Each row is a point. Each copy is the shape, with its points in the same order, stretched, turned, moved and blurred by noise. Say if it was mirrored as well.

Shape, 8 rows:
[[ 0.09  0.44]
 [ 0.05  0.19]
 [ 0.31 -0.14]
 [-0.52  0.31]
 [ 0.29 -0.46]
 [-0.22  0.03]
 [-0.34  0.00]
 [ 0.04  0.74]]
Copy 1:
[[ 0.14  0.35]
 [ 0.02  0.21]
 [ 0.13 -0.15]
 [-0.36  0.44]
 [ 0.02 -0.36]
 [-0.23  0.15]
 [-0.32  0.15]
 [ 0.20  0.63]]
Copy 1 is: only turned
Copy 2:
[[-0.50  0.04]
 [-0.27  0.01]
 [ 0.11  0.28]
 [-0.46 -0.51]
 [ 0.40  0.27]
 [-0.16 -0.21]
 [-0.13 -0.34]
 [-0.80  0.02]]
Copy 2 is: only turned
Copy 3, 8 rows:
[[ 0.52  0.01]
 [ 0.27 -0.06]
 [ 0.12 -0.42]
 [-0.03  0.48]
 [-0.25 -0.53]
 [-0.04  0.11]
 [-0.21  0.23]
 [ 0.77  0.17]]
Copy 3 is: only turned

Shape (8 x 4):
[[ 0.02 -0.55 -0.35  0.06]
 [-0.36  0.29 -0.24  0.03]
 [-0.02  0.36  0.02 -0.18]
 [-0.22 -0.57 -0.34  0.26]
 [ 0.35 -0.22 -0.72 -0.64]
 [-0.22 -0.30  0.27 -0.31]
 [-0.07 -0.12  0.52  0.17]
 [-0.12  0.12 -0.08 -0.05]]
Copy 1:
[[ 0.04 -0.53 -0.17  0.59]
 [-0.24 -0.01 -0.29 -0.37]
 [ 0.29  0.19 -0.15 -0.33]
 [-0.30 -0.52 -0.10  0.56]
 [ 0.85 -0.74 -0.74  0.11]
 [ 0.29 -0.24  0.50 -0.02]
 [ 0.04  0.33  0.58  0.20]
 [ 0.03 -0.02 -0.15 -0.13]]
Copy 1 is: only turned
Copy 2 (8 x 4):
[[-0.16 -0.13 -0.53  0.04]
 [-0.28  0.40  0.27  0.06]
 [ 0.02  0.13  0.37 -0.09]
 [-0.28  0.04 -0.58  0.34]
 [-0.14 -0.24 -0.26 -0.65]
 [-0.19 -0.34  0.11  0.22]
 [ 0.12 -0.08  0.16  0.48]
 [-0.06  0.12  0.13 -0.03]]
Copy 2 is: only turned
Copy 3 (8 x 4):
[[-0.43 -0.33  0.08 -0.42]
 [-0.09  0.00 -0.35  0.33]
 [ 0.18  0.17  0.00  0.21]
 [-0.63 -0.24 -0.13 -0.35]
 [ 0.20 -0.80  0.36 -0.27]
 [-0.43  0.07  0.55  0.08]
 [-0.34  0.55  0.21 -0.12]
 [-0.05  0.04 -0.05  0.11]]
Copy 3 is: mirrored
Copy 4:
[[-0.32 -0.08 -0.41  0.22]
 [ 0.11  0.53 -0.09  0.36]
 [ 0.42  0.23  0.01  0.08]
 [-0.51  0.12 -0.28  0.33]
 [ 0.31 -0.20 -1.14  0.25]
 [ 0.00  0.13 -0.06 -0.41]
 [ 0.00  0.09  0.55 -0.26]
 [ 0.19  0.28 -0.01  0.14]]
Copy 4 is: only turned

Shape (12 x 8):
[[ 0.17 -0.07  0.47 -0.15 -0.01 -0.29 -0.19 -0.03]
 [-0.16  0.41  0.03  0.22 -0.10  0.23  0.16 -0.09]
 [ 0.20 -0.08 -0.08  0.43  0.07 -0.19  0.10 -0.71]
 [ 0.42  0.08 -0.40 -0.40 -0.02 -0.74 -0.62 -0.32]
 [ 0.07 -0.25 -0.13  0.27 -0.22  0.29  0.71 -0.04]
 [ 0.19  0.25 -0.07  0.56 -0.35 -0.17 -0.33  0.06]
 [ 0.20  0.21  0.54 -0.19  0.33  0.13  0.30  0.28]
 [ 0.01 -0.01  0.38 -0.25 -0.38 -0.28 -0.39  0.65]
 [ 0.53  0.39 -0.19 -0.03 -0.26  0.10 -0.89 -0.23]
 [-0.13  0.05  0.27 -0.09  0.37  0.20 -0.21  0.13]
 [ 0.08 -0.59 -0.15 -0.45  0.00 -0.45 -0.01  0.36]
 [ 0.46  0.29 -0.08  0.49  0.30 -0.41 -0.24 -0.10]]
Copy 1, 12 rows:
[[ 0.29 -0.23  0.06  0.31 -0.11  0.10 -0.26  0.38]
 [-0.15  0.53 -0.04 -0.08 -0.21  0.15  0.05 -0.03]
 [-0.02  0.06 -0.11  0.67 -0.55 -0.39 -0.09 -0.08]
 [ 0.51 -0.49 -0.07  0.44 -0.06 -0.06 -0.97 -0.30]
 [-0.35  0.07 -0.26 -0.14 -0.22 -0.39  0.27  0.16]
 [-0.39  0.25 -0.38  0.32 -0.31  0.07 -0.47  0.18]
 [ 0.48  0.05 -0.12 -0.07 -0.01  0.14  0.16  0.31]
 [ 0.02 -0.22 -0.02 -0.04  0.29  0.34 -0.53  0.42]
 [-0.01  0.09 -0.42  0.23 -0.37  0.59 -0.61 -0.40]
 [ 0.20  0.08 -0.06  0.14  0.23  0.34  0.13  0.07]
 [ 0.28 -0.67 -0.05  0.12  0.40 -0.16 -0.39  0.23]
 [ 0.29  0.20 -0.47  0.63 -0.18 -0.07 -0.53  0.07]]
Copy 1 is: only turned
Copy 2:
[[ 0.19 -0.03  0.37  0.02  0.23 -0.35 -0.03  0.28]
 [ 0.18  0.02 -0.32 -0.12  0.09 -0.29  0.62  0.01]
 [ 0.13 -0.48 -0.25  0.37  0.33 -0.20  0.40 -0.19]
 [ 0.35  0.19 -0.10  0.03  0.47 -0.40 -0.75 -0.56]
 [ 0.32 -0.33 -0.16  0.31 -0.41  0.27  0.50  0.22]
 [ 0.37 -0.41 -0.30 -0.22  0.05 -0.78  0.08  0.08]
 [ 0.28  0.23  0.17  0.09  0.15 -0.10  0.29  0.73]
 [ 0.15  0.18  0.35 -0.31 -0.22 -0.68 -0.40  0.47]
 [ 0.24 -0.09 -0.28 -0.67  0.81 -0.43 -0.37 -0.36]
 [-0.25  0.21 -0.01 -0.18  0.22 -0.18  0.06  0.54]
 [-0.02  0.11  0.31  0.30 -0.33 -0.02 -0.77  0.20]
 [ 0.43 -0.25 -0.49  0.25  0.46 -0.72 -0.09  0.12]]
Copy 2 is: mirrored

Shape, 15 rows:
[[-0.07  0.06 -0.12  0.12 -0.10  0.15 -0.21 -0.26 -0.10]
 [ 0.07  0.29  0.14  0.41  0.48  0.16  0.17 -0.13 -0.12]
 [-0.31 -0.28 -0.10 -0.10  0.33 -0.26 -0.12  0.62  0.44]
 [-0.32  0.31 -0.41  0.51 -0.41 -0.01  0.00  0.35 -0.29]
 [-0.31 -0.15 -0.09 -0.15 -0.03 -0.63  0.33  0.02 -0.65]
 [-0.11 -0.67 -0.06 -0.01 -0.23  0.30  0.10  0.11 -0.63]
 [-0.07 -0.44 -0.48 -0.46  0.18  0.18  0.05  0.46 -0.60]
 [-0.18 -0.01 -0.32 -0.30 -0.19  0.09  0.10 -0.13 -0.14]
 [-0.67 -0.31 -0.09  0.28 -0.25 -0.24  0.15  0.23  0.06]
 [ 0.00  0.07  0.30 -0.17  0.17  0.24 -0.18  0.13 -0.14]
 [-0.43  0.34 -0.11  0.30  0.47 -0.24 -0.46 -0.14 -0.18]
 [-0.24 -0.56 -0.32  0.04  0.25 -0.55  0.35 -0.11  0.38]
 [-0.23 -0.66 -0.33  0.25 -0.36  0.07  0.27  0.04 -0.55]
 [-0.10 -0.11 -0.31 -0.35 -0.39  0.30  0.06 -0.45 -0.60]
 [ 0.76  0.07  0.48  0.25  0.01 -0.11 -0.28 -0.41  0.17]]
Copy 1, 15 rows:
[[-0.06  0.11 -0.18  0.39 -0.07  0.18  0.10 -0.06  0.04]
 [-0.29  0.11  0.30  0.42  0.13 -0.06 -0.23 -0.20  0.13]
 [-0.38 -1.05  0.24 -0.44  0.19 -0.24  0.43  0.02  0.08]
 [ 0.50 -0.10  0.09  0.37  0.30 -0.11  0.14  0.23  0.26]
 [ 0.21 -0.21  0.03  0.21  0.33 -0.50  0.41 -0.41 -0.38]
 [ 0.36  0.04 -0.02  0.16  0.30  0.37  0.10  0.03 -0.69]
 [ 0.51 -0.43 -0.40 -0.35  0.15 -0.13 -0.10 -0.20 -0.61]
 [ 0.12  0.09 -0.41  0.08  0.20  0.04  0.23 -0.11 -0.14]
 [-0.13 -0.43  0.29  0.17  0.63  0.12  0.63  0.13 -0.02]
 [ 0.02  0.05  0.10 -0.09 -0.24  0.14  0.06 -0.24 -0.01]
 [-0.10 -0.56 -0.04  0.46 -0.16 -0.06  0.21 -0.56  0.37]
 [-0.80 -0.75  0.02  0.12  0.59 -0.37  0.48  0.09 -0.31]
 [ 0.23 -0.10 -0.02  0.37  0.59  0.20  0.18  0.16 -0.65]
 [ 0.39  0.52 -0.60  0.32  0.10  0.30  0.12 -0.20 -0.42]
 [-0.52  0.30  0.24  0.46 -0.64 -0.23 -0.11  0.15 -0.12]]
Copy 1 is: mirrored
Copy 2, 15 rows:
[[-0.06 -0.16  0.07  0.29 -0.25 -0.04  0.17 -0.33  0.17]
 [ 0.17  0.06  0.28  0.10 -0.35  0.42  0.28  0.29  0.22]
 [-0.07  0.15 -0.72 -0.36  0.12 -0.13 -0.19 -0.06  0.48]
 [-0.09 -0.22 -0.37  0.67 -0.38 -0.66  0.45  0.28  0.06]
 [ 0.07 -0.43  0.20 -0.17  0.38 -0.75  0.28  0.29  0.24]
 [ 0.14 -0.21 -0.25  0.20  0.60 -0.22  0.55 -0.36 -0.25]
 [-0.28  0.39 -0.26 -0.04  0.70 -0.56  0.56 -0.29  0.15]
 [-0.13 -0.10 -0.03 -0.09 -0.18 -0.43  0.39 -0.43  0.21]
 [ 0.26 -0.61 -0.61 -0.01 -0.06 -0.37  0.28  0.01  0.31]
 [-0.39  0.06 -0.06 -0.09  0.10  0.26  0.07 -0.18 -0.11]
 [-0.27 -0.22  0.23  0.43 -0.15  0.06  0.08  0.18  0.80]
 [ 0.71 -0.17 -0.21 -0.46 -0.05 -0.34 -0.04 -0.14  0.73]
 [ 0.47 -0.34 -0.28  0.31  0.36 -0.52  0.62 -0.20 -0.04]
 [-0.17 -0.26  0.31  0.16  0.06 -0.43  0.65 -0.63 -0.03]
 [ 0.23  0.10  0.44  0.14 -0.34  0.38 -0.69 -0.21 -0.35]]
Copy 2 is: only turned
Copy 3, 15 rows:
[[ 0.04 -0.28 -0.07  0.24  0.13  0.18 -0.02  0.09 -0.07]
 [-0.21 -0.01  0.30  0.26  0.36  0.00  0.19 -0.19  0.10]
 [-0.04 -0.07  0.10 -0.16 -0.24 -0.39  0.77  0.38 -0.08]
 [ 0.09  0.05  0.20  0.69 -0.04  0.35  0.10  0.48 -0.21]
 [ 0.52  0.29  0.10 -0.32 -0.28 -0.21  0.15 -0.24 -0.56]
 [ 0.68 -0.19  0.04 -0.29 -0.24  0.65  0.66 -0.29 -0.18]
 [ 0.53  0.12  0.10 -0.71  0.32  0.47  0.79  0.37 -0.42]
 [ 0.27 -0.01 -0.28 -0.01  0.13  0.16  0.21  0.13 -0.12]
 [ 0.21 -0.12 -0.08  0.30 -0.62 -0.25  0.53 -0.13 -0.26]
 [-0.23 -0.15  0.03 -0.26  0.02  0.44  0.05  0.07  0.02]
 [-0.41 -0.19  0.13  0.19  0.27 -0.46 -0.22  0.15 -0.68]
 [ 0.48  0.01  0.00  0.00 -0.20 -0.96  0.87 -0.17 -0.05]
 [ 0.83 -0.11  0.03  0.07 -0.27  0.29  0.78 -0.25 -0.21]
 [ 0.51 -0.10 -0.36 -0.13  0.22  0.53  0.01 -0.05 -0.24]
 [-0.08 -0.50  0.30  0.14 -0.01  0.16 -0.31 -0.08  0.69]]
Copy 3 is: only turned
Copy 4:
[[ 0.13 -0.07 -0.10  0.16 -0.33 -0.09 -0.28  0.01  0.16]
 [-0.26  0.13 -0.05  0.43 -0.09  0.04  0.11 -0.39  0.38]
 [-0.44  0.42  0.13 -0.17  0.27  0.20  0.26  0.61 -0.06]
 [-0.40  0.02 -0.52  0.13 -0.43 -0.25  0.43 -0.06 -0.22]
 [-0.88 -0.03 -0.04 -0.49 -0.07  0.01 -0.41 -0.33 -0.42]
 [-0.10 -0.60 -0.18 -0.04 -0.08  0.61 -0.38  0.11 -0.47]
 [-0.22 -0.30 -0.22 -0.90  0.24  0.77 -0.08  0.25 -0.27]
 [-0.02 -0.27  0.12 -0.32 -0.16  0.06 -0.16  0.15  0.06]
 [-0.66 -0.02  0.00  0.28 -0.30 -0.08 -0.02  0.33 -0.27]
 [ 0.12  0.21  0.14  0.04 -0.08  0.30 -0.04 -0.04 -0.15]
 [-0.48  0.81 -0.34  0.08 -0.48 -0.12 -0.26 -0.12  0.22]
 [-0.66 -0.20  0.22 -0.03  0.30 -0.11 -0.33  0.41  0.35]
 [-0.38 -0.72 -0.32  0.07 -0.13  0.26 -0.31  0.12 -0.32]
 [ 0.22 -0.60  0.00 -0.37 -0.41  0.19 -0.57 -0.08 -0.05]
 [ 0.49 -0.02  0.09  0.62  0.24 -0.43 -0.43 -0.35  0.23]]
Copy 4 is: only turned

Shape, 18 rows:
[[-0.26  0.13 -0.14 -0.27  0.25  0.36 -0.16  0.09 -0.22 -0.24  0.22 -0.36]
 [-0.01 -0.45  0.14 -0.34 -0.10  0.35  0.00  0.31  0.28  0.66  0.12  0.17]
 [-0.29 -0.42  0.18 -0.20  0.27 -0.72  0.38  0.71  0.64  0.42 -0.31 -0.21]
 [-0.23 -0.13 -0.17 -0.06 -0.05  0.26 -0.22 -0.51  0.09 -0.15  0.14 -0.05]
 [ 0.18 -0.47  0.32 -0.62 -0.07  0.25 -0.49  0.15  0.00 -0.11  0.15 -0.06]
 [ 0.08  0.22 -0.19 -0.21  0.17  0.45  0.07 -0.25  0.30 -0.65 -0.14  0.31]
 [-0.76 -0.07  0.15 -0.46  0.25 -0.52  0.30  0.07  0.50  0.83 -0.50 -0.37]
 [ 0.06  0.06  0.15 -0.55 -0.43  0.40 -0.02 -0.09 -0.05  0.19  0.51  0.27]
 [ 0.16  0.27 -0.41  0.47 -0.05  0.12 -0.16 -0.15  0.30 -0.24  0.23  0.16]
 [-0.42  0.02 -0.28 -0.08  0.03  0.33 -0.32  0.05 -0.22 -0.37 -0.25  0.57]
 [ 0.09  0.16  0.47 -0.42  0.35 -0.09 -0.38 -0.15 -0.12  0.05  0.57  0.18]
 [ 0.29 -0.09  0.07 -0.57  0.02  0.30 -0.20  0.13 -0.09  0.33  0.35  0.23]
 [-0.22  0.28  0.20 -0.14  0.23  0.24 -0.09  0.25 -0.02 -0.43  0.11  0.00]
 [-0.09 -0.02 -0.05  0.19 -0.23 -0.02  0.00  0.24  0.18 -0.56 -0.04  0.24]
 [ 0.33 -0.17  0.02 -0.52 -0.30 -0.27  0.29  0.09 -0.28  0.19  0.19  0.26]
 [-0.33 -0.34  0.35 -0.02  0.74 -0.22  0.31  0.07  0.10  0.63 -0.33 -0.47]
 [ 0.07  0.35 -0.26 -0.33 -0.01 -0.04 -0.32  0.23 -0.03 -0.14 -0.38  0.08]
 [ 0.05  0.26  0.16  0.22 -0.31  0.35 -0.16 -0.02  0.04 -0.35 -0.30  0.13]]
Copy 1:
[[ 0.21 -0.18 -0.12  0.55  0.21  0.36  0.14 -0.04 -0.09  0.36  0.24 -0.14]
 [-0.15 -0.05 -0.32 -0.53  0.62  0.21  0.55 -0.25  0.95  0.08 -0.62  0.21]
 [-0.13 -0.16  0.38  0.27  0.16 -0.91  0.35 -0.06  0.95 -0.20 -0.74 -0.12]
 [ 0.05  0.47 -0.14  0.28 -0.20  0.06  0.14 -0.09 -0.18  0.34 -0.14  0.11]
 [-0.66 -0.17 -0.29 -0.04  0.78  0.08 -0.14 -0.49  0.30 -0.05 -0.37 -0.09]
 [-0.31  0.36  0.15  0.75  0.06  0.38  0.01  0.10 -0.13 -0.08  0.19  0.38]
 [ 0.54  0.01  0.59  0.02 -0.47 -0.20  0.36  0.03  0.87  0.12 -0.76 -0.59]
 [-0.10 -0.09 -0.27 -0.44  0.88  0.71  0.48 -0.39 -0.14 -0.18 -0.10 -0.05]
 [ 0.01  0.36 -0.18  0.31  0.10  0.00  0.08  0.70 -0.51  0.14 -0.26  0.26]
 [-0.04  0.68  0.22  0.25  0.39  0.03 -0.41  0.14  0.20  0.16  0.64 -0.10]
 [-0.22 -0.60  0.10 -0.13  0.76  0.44 -0.37 -0.29 -0.47  0.11 -0.30  0.04]
 [-0.11 -0.30 -0.37 -0.34  0.88  0.54 -0.07 -0.36  0.37 -0.19 -0.30  0.15]
 [-0.20 -0.16  0.24  0.52  0.42  0.29  0.14  0.12 -0.28  0.26  0.36 -0.11]
 [-0.41  0.34  0.06  0.56  0.34 -0.41  0.20  0.22 -0.09 -0.19  0.30 -0.02]
 [-0.10 -0.12 -0.25 -0.23  0.56 -0.03 -0.01 -0.63  0.40 -0.77  0.07  0.01]
 [ 0.31 -0.36  0.10 -0.09 -0.64 -0.23  0.16 -0.16  1.01  0.47 -0.34  0.14]
 [ 0.03  0.11  0.03  0.19  0.32  0.19 -0.49  0.34  0.16 -0.43  0.00 -0.64]
 [-0.45  0.32 -0.07  0.05 -0.07  0.34  0.21  0.52  0.02  0.09  0.40 -0.40]]
Copy 1 is: mirrored
Copy 2:
[[-0.05 -0.71 -0.12 -0.18 -0.08  0.00  0.20  0.27 -0.24 -0.01 -0.07 -0.21]
 [-0.03  0.16 -0.10 -0.44 -0.51  0.25  0.33  0.71 -0.31  0.32 -0.36  0.23]
 [ 0.17  0.04 -0.21  0.40 -0.92  0.11  0.35  0.38 -0.87 -0.12  0.21  0.65]
 [-0.04 -0.39  0.09  0.05  0.41  0.21  0.18  0.00 -0.33  0.20 -0.03  0.01]
 [-0.15  0.02  0.04 -0.52 -0.21  0.21  0.76 -0.02 -0.05  0.20 -0.78 -0.33]
 [ 0.61 -0.46 -0.04  0.25  0.32  0.09  0.02 -0.19  0.19  0.07 -0.04  0.01]
 [-0.02 -0.27 -0.24  0.46 -0.81  0.45  0.35  0.64 -0.70  0.25  0.62  0.69]
 [-0.05  0.14 -0.08 -0.64 -0.36  0.45  0.23 -0.07  0.01  0.57 -0.40 -0.36]
 [ 0.06 -0.28 -0.04  0.40  0.39 -0.28 -0.35 -0.26 -0.09  0.04  0.08  0.25]
 [ 0.23 -0.30  0.24  0.40 -0.05 -0.36  0.10  0.19  0.38  0.40 -0.08 -0.29]
 [-0.41 -0.22  0.31 -0.56 -0.64  0.71  0.25 -0.41  0.35  0.18 -0.50 -0.12]
 [-0.19  0.11 -0.13 -0.44 -0.50  0.41  0.26  0.24  0.06  0.36 -0.62 -0.25]
 [ 0.18 -0.56  0.05 -0.20 -0.31 -0.02  0.17 -0.13  0.27  0.01  0.06 -0.11]
 [ 0.34 -0.06  0.10  0.24  0.05 -0.32  0.12 -0.33 -0.04  0.02  0.10 -0.07]
 [-0.14  0.58 -0.09 -0.08 -0.61  0.70  0.24 -0.03 -0.28  0.23 -0.35 -0.52]
 [-0.22 -0.47  0.06  0.13 -0.50  0.78  0.24  0.95 -0.52 -0.50  0.41  0.63]
 [ 0.02 -0.12 -0.26  0.61 -0.25 -0.25  0.22 -0.10  0.32  0.25 -0.03 -0.20]
 [ 0.25 -0.16  0.04  0.09  0.28 -0.11  0.16 -0.11  0.54 -0.09  0.30 -0.10]]
Copy 2 is: only turned
Copy 3:
[[-0.27 -0.14 -0.24  0.08 -0.20  0.15  0.04 -0.04  0.29 -0.10 -0.46 -0.17]
 [ 0.15  0.68 -0.20 -0.05  0.02 -0.44  0.13 -0.19 -0.10  0.07 -0.04 -0.30]
 [ 0.22  0.41 -0.66 -0.33 -0.03 -1.00 -0.07 -0.17 -0.13 -0.72  0.04  0.76]
 [ 0.17 -0.15  0.03  0.07 -0.39  0.21 -0.01  0.13  0.29 -0.05  0.09 -0.45]
 [ 0.04  0.32 -0.09  0.21 -0.63 -0.15  0.57  0.16 -0.03  0.15 -0.27 -0.12]
 [ 0.05 -0.07 -0.30 -0.38 -0.75  0.06 -0.31  0.17 -0.14  0.09 -0.17 -0.20]
 [-0.06  0.18 -0.73 -0.19  0.19 -0.71  0.03  0.31  0.11 -0.78  0.44  0.18]
 [ 0.16  0.30 -0.09  0.39 -0.10  0.27  0.13 -0.01 -0.02  0.75  0.05 -0.46]
 [ 0.46 -0.20  0.32 -0.10 -0.01  0.03 -0.39 -0.13  0.23  0.21 -0.14 -0.08]
 [-0.14 -0.08 -0.10 -0.22 -0.82 -0.11 -0.16 -0.20  0.50  0.39  0.05 -0.60]
 [-0.04  0.39  0.15  0.48 -0.55  0.16  0.15  0.34  0.35  0.48 -0.17  0.11]
 [ 0.04  0.56 -0.04  0.04 -0.12  0.05  0.29  0.00  0.05  0.50 -0.18 -0.17]
 [-0.24 -0.08 -0.21  0.16 -0.56 -0.13 -0.21 -0.02  0.14  0.14 -0.39 -0.03]
 [ 0.24 -0.22 -0.05 -0.04 -0.59 -0.26 -0.29 -0.28  0.03  0.22 -0.03  0.00]
 [ 0.18  0.32 -0.12 -0.02 -0.10  0.15  0.21 -0.25 -0.12  0.57  0.32  0.12]
 [-0.37  0.41 -0.24 -0.26 -0.07 -0.56 -0.05  0.00  0.03 -0.99  0.03  0.30]
 [-0.03 -0.14 -0.14 -0.30 -0.16 -0.25  0.16  0.17  0.17  0.23 -0.05  0.01]
 [-0.02 -0.34  0.24  0.06 -0.42 -0.22 -0.19  0.00 -0.14  0.27  0.06 -0.40]]
Copy 3 is: only turned
